Rows are points. Each copy is the shape, with its points in the same order, turned, moved and blurred by noise. Some copies are also mirrored. Which?
In the rows, zero is written as 128.

Shape (8 x 2):
[[160 118]
 [186 133]
 [ 90  67]
 [112 150]
 [ 95  77]
 [121 116]
 [180 148]
 [140 154]]
Copy 1:
[[108 112]
 [131  83]
 [ 48 160]
 [135 164]
 [ 59 165]
 [106 146]
 [148  91]
 [144 134]]
Copy 1 is: only turned
Copy 2:
[[118 165]
 [142 185]
 [ 54 109]
 [142 110]
 [ 68 112]
 [107 126]
 [154 177]
 [151 136]]
Copy 2 is: mirrored
Copy 3 (8 x 2):
[[183 119]
 [199 111]
 [120 193]
 [124 103]
 [126 171]
 [149 137]
 [200  89]
 [153  86]]
Copy 3 is: mirrored

Shape (10 x 4):
[[153 122 172  76]
 [141 201 126 112]
 [135 161 100  74]
 [153 161  97 105]
 [ 65 157 124 115]
 [161 111  92 108]
 [132 122 103 104]
 [ 65 205 138 101]
 [142 144 153 213]
 [159 138 131 126]]
Copy 1:
[[144 176  81 129]
 [116 150 137 192]
 [138 118  89 182]
 [111 116  99 174]
 [197 112 145 166]
 [114  89  82 132]
 [132 102 100 149]
 [188 142 164 202]
 [ 97 122 199  99]
 [115 131 115 138]]
Copy 1 is: mirrored
Copy 2:
[[181 137  89 154]
 [148 106  89  62]
 [124  97  68 117]
 [113 125  81  95]
 [134  55 138 113]
 [ 98 150  94 137]
 [110 118 107 135]
 [159  34 115  81]
 [140 159 194  70]
 [141 147 111 112]]
Copy 2 is: only turned
Copy 3:
[[ 92 145  94  60]
 [ 50 152 154 122]
 [ 64 131 102 144]
 [ 83 144 124 141]
 [ 54  75 140 120]
 [131 134 104 134]
 [114 119 103 134]
 [ 11  92 156 121]
 [139 132 217  87]
 [111 147 136 107]]
Copy 3 is: only turned

Shape:
[[160 114 115 135 132  74]
 [126 185 101  46 159 116]
 [139 110 112 148 108 158]
 [113 131 111 110 130 137]
 [138 188 115 151 107 161]
 [150 120  98 156  97  63]
 [103 185 128 133 101  76]
 [162 134 227  82 122 132]
 [155 122  96 147  96 132]
 [137 122 184 119  93 158]
 [146 144 113 164 125 108]
 [160 149 106 132  97 155]]
Copy 1, 12 rows:
[[145 101 104 171 154 169]
 [ 84  84 193 184 110 117]
 [134 153  94 123 122 133]
 [127 113 140 131 111 130]
 [101 173 155 114 153 130]
 [141 111 102 141 165 207]
 [141 113 187 123 168 179]
 [208 169 181 198 107 118]
 [122 151  99 129 134 166]
 [183 174 144 136 106 127]
 [128 131 122 135 175 154]
 [112 176 122 134 129 147]]
Copy 1 is: only turned
Copy 2 (12 x 6):
[[105 178 151 152 138 100]
 [124 158  44 180 170 153]
 [119 134 127  89 103 124]
 [126 132 106 123 147 143]
 [157 131  73 100 112  86]
 [ 98 149 153 153 135  68]
 [161 119 113 171 161  79]
 [199 176 130 176  75 176]
 [100 141 122 111 105  95]
 [176 132 133 129  75 151]
 [130 162 129 116 135  82]
 [117 140  91 112  94 108]]
Copy 2 is: only turned
Copy 3 (12 x 6):
[[128  98 184  87 170 128]
 [176 185 208  96 100 148]
 [120 132 105 109 164 153]
 [150 162 146 121 150 140]
 [120 143 107  94  96 122]
 [ 99  97 170  82 177 103]
 [134 138 168 102 117  60]
 [249 114 118  56 151 122]
 [106 128 127  88 163 139]
 [189 135  84  83 162 120]
 [116 103 145 102 138 119]
 [117 147 114  76 134 147]]
Copy 3 is: mirrored

Shape:
[[119 105 120 116  92 149 108 157 146]
 [101 150  81 129 136  85 110 115 119]
 [171 126 154 213 129 124 128 151  92]
 [159 115 197 175 196 114 187 155  66]
 [128 160 132 148 152 208  60  94  96]
 [132 120 157 129 138 108  83  80 111]
 [181 117 168 154 100 166 136  91 132]
 [213  89 139 138 174 126 111 121 100]
 [120 191  94 152 142 119 176 220 137]
 [177 103 184  82 158 204 118 103 114]
 [119 133 140 130 154 101 131 136 148]
 [135 178 136 169 156 161 103 146 183]
 [158 132 148 114  57  89 135 135 103]
 [153  95 140 100 132 149  88 115 156]
 [100 104 102 135 122  47 196  78 115]]
Copy 1, 15 rows:
[[122 113 177 107 152 122 110 159 141]
 [128 121 159 122  74 136 141 180  95]
 [137 142 158 170 110 168 175  81 171]
 [184 170  84 148  79 150 143  61 168]
 [185  54 194  76 117 106 196 108 154]
 [113  95 122  94  93 129 189 127 123]
 [135  99 147 151 159 110 156  66 132]
 [158 164 129 101 147 145 193  87 116]
 [198 132 177 189  98 174  79 177 134]
 [184  91 104  69 177  82 149  82 151]
 [136 112 124 117 104 160 118 138 113]
 [167  58 180 126 129 196 121 126 130]
 [107 121 110 190 144 104 158 160 132]
 [130  98 140  70 165 131 138 131 115]
 [ 83 162 111 160  59 105 109 130  63]]
Copy 1 is: mirrored
Copy 2:
[[129 187 118 136 121 174 121 129 104]
 [ 86 116 139  93 128 146 103 119 154]
 [142 139  69 186 183  99 120 110 148]
 [205  96 132 186 165  64 135  94 124]
 [105 162  74 139  81 106  63  44 103]
 [121 142  97  82 115  91 128 103 106]
 [129 200  95 168 110  68 142 113 119]
 [193 175 103 117 139  73 105 110 158]
 [107 129 178 193 202 182  77 109 141]
 [186 208 127 144  74  70  98  85  76]
 [125 143 153 114 150 127 125 101 121]
 [ 97 188 132 157 163 140 102  38 123]
 [108 168 127 136 149 106 127 194 102]
 [151 207 121  99 104 126 121 100 103]
 [101  95 167 107 120 109 183 161 176]]
Copy 2 is: mirrored
Copy 3, 15 rows:
[[118 153 141 117 118 138 105 107  99]
 [160 152 137  79 113 131 133 141 178]
 [199  77 179 146  88 120 106 160  98]
 [215  32 136 149 146  73 139 169  77]
 [122 128 169  78  78  44  43 162 123]
 [152 112 118 131 104  95  71 125 167]
 [147  62 176 127 126 116  55 102 118]
 [126  40 124 135 124 129  85 181 119]
 [180 156 195  96 174 126 176 181  72]
 [ 97  73 121 122 155  58  38 123  93]
 [151 134 153 140 153 105 141 142 149]
 [130 148 224 131 140  92 103 163 132]
 [201 123 125 117 143 177  81 107 116]
 [ 89 114 135 142 122 123  76 122 134]
 [198  79 126  91 143 145 188  77 185]]
Copy 3 is: mirrored

Shape, 17 rows:
[[106  78 148 167  72 115 136  80 180 109 118  81]
 [146 126 149 103 105 124 174 140 133 117 127  91]
 [ 88 113 192 123  94 131 102 139  64 133 167  59]
 [136 107 129 125 145 119 115 112 125 129 151 114]
 [133  56 109  70 144 139  92  87 126 149 139 204]
 [105  98 146 137 124  80 154 173 112 149 186 121]
 [ 93 108 198 154 114 137  88  60 138  86 146 120]
 [120 135  55 135 106  64 106 180 118 119 129 126]
 [ 97 112 134 136 152 108 163  89 127 147  56 131]
 [162 116 149 161 129 136 129  52  79 140 110 120]
 [125 161 189 179 182  99 141 156 152 128  77 112]
 [ 69  73 108 101 129 183 169 201  87 130 140 123]
 [131  52 115 167 133  69 168 131 118 129 117 105]
 [ 76 152 150 134 146  94 218 109 139 109 192  99]
 [181 136 150 122 158 197 154 186 179 193  64 106]
 [124 145 137  68  83 175 149 143 114 124 145 181]
 [ 87 105 152 160  70 173  66 143 130 147 109 104]]
Copy 1:
[[ 72  84  70 184 116 116  92 111 155 145 112 152]
 [ 76 110 153 142  68 127  99 145 132 112 139 117]
 [ 98 128 117 167  84 195 110 120  86 180 200 116]
 [ 85 128 141 134 143 148 114 130 105 111 142 146]
 [116 139 119 147 170 149  94 126  36  39  86 131]
 [ 46 137 166 128 119 146  47 101  87 142 167 132]
 [ 94 130  38 152 155 161 113 160 123 148 139 117]
 [ 35 116 208 140 148 139 129  71 105 143  95  98]
 [ 93 147 130 128  98 173  86 133 142 120  48 165]
 [133 174 124 177 136 173 120 141 160 103 125 153]
 [ 73 180 144  84  96 119 104 168 148 189  94 160]
 [140  68 194 126  95 169  38 122  55 148 120 106]
 [ 48 126 172 185 131 144  55 124 130 134  99 179]
 [ 38  98 128  75 107 181  41 134 169 120 167 126]
 [164 140 180  88  42  55 116 143 110 128  97 171]
 [131 125 141 117  94 136  86 126  89  73 125  42]
 [144 115  98 165 113 123 125  83  87 191 120 112]]
Copy 1 is: mirrored
Copy 2 (17 x 12):
[[116 149 174 116 198 166 108 118 187 139 115 177]
 [140 120 130 120 117 125 129 128 138 133 141 194]
 [127 146 165 126 146  62  93  50  97 167 108 157]
 [149 134 132 138 123 123 136  96 162 123  98 126]
 [ 90  62  91 154 130 126 166  79 192  94  79  82]
 [120 167 110 149  96 141 146  53 135 177 121 162]
 [127 136 181 131 215 109 147 118 138 148  94 104]
 [163 146  65 157 107 195  70  77 135 130 118 130]
 [ 84 155  95  74 132 132 114 159 173 122 110 120]
 [107 131 192  98 112 125 115 133 143  97  91  96]
 [161 179 101  57 123 145 146 166 120 179  83 137]
 [ 79 139  62 184 106  84 112  92 125 130  68 207]
 [100 189 120 103 113 180 131  80 161 100 111 166]
 [129 207 133 172 115 106 160 139 158 178 173 160]
 [157  81  95  67  66 122 128 177 169 161  35 209]
 [104  47  99 183 115 110 133 136 119 151 120 148]
 [118 102 142 125 179 124  62  97 136 175  39 155]]
Copy 2 is: only turned
Copy 3 (17 x 12):
[[133 198 129  80 135 167  42 104 122 107 107 147]
 [124 136 136 113 137 123 102 151 138 114 124  66]
 [136 131 140 145  76 124  57 187 202  84 131 132]
 [120 139 134 101 114 105 113 141 159 129 110 159]
 [150 113  74  62 164  94 169 119 144  81 103 195]
 [128 138 152 132 130  26  74 126 164 116 123 136]
 [154 167 164  65 118 187  82 141 181  83  77 177]
 [150 137 166 151 130  78 124 145  77 131 178 163]
 [219 159 112  79 142 137 109 112 150 166 113 118]
 [173 124 103  92  94 151 102 155 138 150  48 143]
 [165 130 190 111 165 145  81 123 181 219 113 122]
 [140  82 122 137  95  77 121  47 182  89 165 105]
 [152 149 141  72 106  79  62 100 100 154 111 133]
 [127 220 186 114 107  78 116  99 189 119  89  90]
 [105  88  81 159 205 156 119 100 173 197 128  86]
 [136 109 142 146 160 124 164 126 161  48 106 114]
 [148 117 110 160 130 177  52 125 173  81 142 168]]
Copy 3 is: mirrored
Copy 4:
[[ 67 131  98  96 165 123 123 144 114  47 143 158]
 [145 131 102  97 120 171 120 121 140  97 119 111]
 [180  78 110 149 130  97 116 120 191  64 112 164]
 [105 137 133 142 108 139 114  99 136  95  88 144]
 [ 81 154 220 123  70 151 145 148 125 106  48 172]
 [147 114 147 138  70 126 137  78 132  60 150 121]
 [113 113 108 134 148  83 108 145  92  91  91 206]
 [ 73 149 144 122  58  99 104  98 179 113 148  72]
 [ 61  94 116 130 114 177 163 127 126 147 135 156]
 [ 86  87 140 124 152 165  83  96 141 131  93 189]
 [107  90  88 175 149 137 146  87  82 157 141  94]
 [157 133 148 185  56 188 128 182 175  72 153 125]
 [ 58  84 129 124  86 168 120  95 123  53 141 115]
 [154 149  57 119  68 157 133  71 100  89 163 176]
 [133 158 149 175 198 226 158 127 135 144 118  63]
 [180 169 173  99  93 155 115 168 144 144 117 148]
 [112 124 156 166 177  90 119 174 171  89 143 144]]
Copy 4 is: only turned

Shape, 16 rows:
[[121 126  78  96 100  65 169 148 108 112  70 164]
 [163 168  77 142 164 135 135 147 115 143  96 127]
 [104  96 156  96 164 119 135  79 110 125 105 136]
 [102  95 159 108 118 155 156 130 135 114 110 129]
 [160 112 149 137 138 142 110 122 180 135 103 165]
 [131  62  81  83 144 155  73 100 128 164 132 107]
 [169 135 153  79 138 139 104 143 103 119  70  99]
 [173  82  72 163  97 157 116 129 142 103 110 108]
 [173 130 125  82  63 120 136  94 173 198 115 116]
 [ 87  72  97  87 154 141  81  89 120 106 164 177]
 [ 93 159 112 169  74 111  85 116 168 186 102 118]
 [186 136  97  87  79  63  74 140 197 127  63  94]
 [134 135 104 149  87 151  88  65 183  98 153  98]
 [100  95 151 114 114  73 139  91 125 184 143  92]
 [116 160 143 164  88 129 149  90 106 147  67 154]
 [122  79 141  81 141  92  99 131  92 190 164 165]]
Copy 1 (16 x 12):
[[149 156 133 105  81 108 128  77 140  78  86  55]
 [151 164 155 140 128  95 148 165 108 113 128 108]
 [134 109 142 147 116 127 124  95 189 182 101 100]
 [134  92 140 132 117 147  95 104 142 145  65 127]
 [150 143 150 141 139 140  81  89 111 158 145 142]
 [120 132 168 236 156 132 148  79 157 127 104 133]
 [163  89 191 148 114 121 155 107  93 161 107  89]
 [132 172 189 175  93 172 120 117 109  95 102 161]
 [195 102 189 155 184 157  97  78 150  73 135 100]
 [ 49 148 135 180 149 129 129  63 178 155  89 124]
 [169 126 176 111 151  88 121  76 159  72 140 192]
 [213 159 195 129 142 148 169  21  88  96 136 115]
 [122 162 213 123 169 180 130  94 160 120 113 186]
 [167  78 125 148 133 152 147  86 213 102 128 129]
 [157 113 192  92  96  91  78 125 172 110 126 126]
 [ 98  72 101 191 139 122 135  69 167 114 156  92]]
Copy 1 is: only turned
Copy 2:
[[121 175 141  55 153 102 148 155 209 118  71 142]
 [158 136 160 139 164  90 166 101 159 119 116 174]
 [109 156 171 146 141 132  84 141 134 130  87 108]
 [120 153 106 109 134 109  89 161 106 122 105 134]
 [120 111 124 154  89  71 110 129 146 138  97 154]
 [101 120 139 188 135 147 184 148 113 159  71  93]
 [188 146 116 161 132 123 133 160 184 131 132 124]
 [136  98 107 105 122 140 170 120 128 197  90 156]
 [ 84 153 150 120  67  84 188 168 144 137 163 115]
 [ 58 115 117 160 151 172 122 126 120 100  39  98]
 [137 109 148  84  74  71 184  95 121 106 108  81]
 [165 147 137 115  33 110 202 163 219 150  88 144]
 [112 115 106 114  52 168 153  82 111 144 119 147]
 [111 138 207 101 104 141 134 184 105 109 115  92]
 [136 139 151  74 135  87 108  93 165 132 148 102]
 [ 81  85 173 158 150 112 132 203 143  84  95  95]]
Copy 2 is: only turned
Copy 3:
[[115 135  45 102 198 124 151 123 112 147  95 124]
 [160 166  94 145 152 115 141 172 157 106 145 144]
 [ 58 100 104 167 118 123 117 118 139 117 127 114]
 [ 76 144 137 137 118 113 143  87 111 117 116 127]
 [134 146 149 180 133  92 100 123 123 161 119 126]
 [129  53 148 167 130  83 184 121 160 122 161 118]
 [ 78 142 119 127 120 107 149 154 170 163 146 179]
 [155 122 169 118 144  67 169 164 114 111  95 132]
 [136 118 148  88 171  61  90  83 176 154 163 115]
 [128  44 101 181  85 120 161 106  96 128 133  96]
 [185 134 146 122 142 129 117  82 209 133  81  98]
 [143 125 150  86 188 104 142 159 176 238 121 108]
 [159 107 179 102  80  96 120 143 142 127 109  64]
 [ 87  79 148 121 172 152 101  80 170 103 136 108]
 [120 159  86 122 129  98  86 105 173 103  67 134]
 [121  45 109 170 157 146 116  75 132 127 167 166]]
Copy 3 is: only turned
Copy 4, 16 rows:
[[ 67 138 117 172 114 157 140  40 116 117 155 125]
 [113 112  99 154 137 134  77 116  97 171 122 117]
 [133 114 165 159  90  79 149 121 126 119 118  95]
 [106 139 114 150  84 107 164 133 153 128 104 132]
 [ 96 135 144 156 149  99 109 165 166 139 146 132]
 [122 175 145 125 119 123 149 177 109 154 137  34]
 [112  74  77 131 152  95 158 125 114 126 131  83]
 [ 75 169  82 115  88 124 106 146 156 185 189  78]
 [121 144 124 112 160 182 120 144 195  78 115  91]
 [124 165 199 143  92 111 184 167  84 153 160 108]
 [ 67 188 151  76 152 108  76 120 144 101  96 120]
 [  7 115  99 127 190 155 118 125 143  87 169  60]
 [ 70 131 161  69  81 131  99 188 159 125 153  95]
 [123 176 133 136  93 109 116 128 126  50 106  80]
 [117 131 140 117 111  94  97  51 176 128 121 143]
 [174 185 154 152 159 117 156 136  81  79 153 112]]
Copy 4 is: only turned
